Each point is reached from the start by the listed moves, each made once or not at all, plus a little noise. Is the number of moves made odd or even? Then give how often each move was made.

Moves:
(1): 0.058 0.013 0.018 -0.006
(2): -0.009 0.044 -0.015 -0.003
Start: 0.006 0.003 0.006 -0.002
Points:
0.067 0.014 0.031 -0.005 -> odd (1, 0)
0.055 0.058 0.010 -0.014 -> even (1, 1)
0.005 0.006 0.006 0.000 -> even (0, 0)

Moves:
(1): 0.051 -0.009 0.013 0.001 0.006 0.003 -0.015 -0.002 -0.004 0.003 -0.003 0.001
(2): 0.010 0.045 -0.001 -0.004 -0.004 0.000 0.010 0.001 -0.005 -0.005 -0.004 0.003
(3): -0.010 0.005 0.055 -0.001 -0.015 -0.002 0.003 -0.003 0.002 0.001 -0.008 0.014
(4): 0.005 0.001 0.009 0.042 -0.001 0.006 0.010 -0.001 -0.010 0.005 0.010 0.000
(5): -0.004 0.006 0.010 0.005 0.067 0.013 -0.006 -0.001 -0.015 0.002 -0.007 0.004
(6): 0.000 -0.001 0.002 -0.008 -0.003 0.060 0.008 0.016 0.000 0.009 0.009 0.005
(7): 0.008 -0.007 -0.003 -0.014 0.006 -0.005 0.039 -0.006 0.006 -0.003 0.004 -0.004
(8): -0.005 0.004 0.001 -0.002 0.001 -0.018 0.011 0.067 0.009 0.010 -0.004 0.003
(9): 0.007 0.005 -0.010 0.010 0.010 0.002 -0.011 -0.012 0.060 -0.001 -0.012 0.006
(10): -0.001 0.006 -0.002 -0.004 0.004 0.003 0.001 -0.004 -0.004 0.052 0.006 0.001
(11): 0.006 0.004 0.002 -0.010 0.012 -0.006 -0.003 -0.002 0.009 -0.003 0.052 0.000
Start: -0.043 -0.006 -0.027 0.031 0.005 0.010 0.009 -0.014 0.001 -0.012 -0.022 0.031
Points:
-0.051 0.011 0.026 0.040 0.064 0.081 0.007 -0.022 0.050 0.003 -0.040 0.062 -> even (0, 0, 1, 0, 1, 1, 0, 0, 1, 0, 0)
0.029 0.042 0.001 0.038 0.092 0.067 0.064 0.055 -0.016 0.061 0.043 0.039 -> odd (1, 1, 0, 1, 1, 1, 1, 1, 0, 1, 1)
0.032 0.035 -0.007 0.072 0.086 0.030 0.032 -0.035 0.030 -0.015 -0.031 0.043 -> even (1, 1, 0, 1, 1, 0, 1, 0, 1, 0, 0)
-0.045 0.010 0.038 0.051 -0.001 0.070 0.025 -0.008 -0.001 0.052 0.047 0.053 -> odd (0, 0, 1, 1, 0, 1, 0, 0, 0, 1, 1)
-0.006 0.010 0.050 0.018 0.082 0.004 0.002 0.042 -0.002 0.055 0.013 0.055 -> even (1, 0, 1, 0, 1, 0, 0, 1, 0, 1, 1)
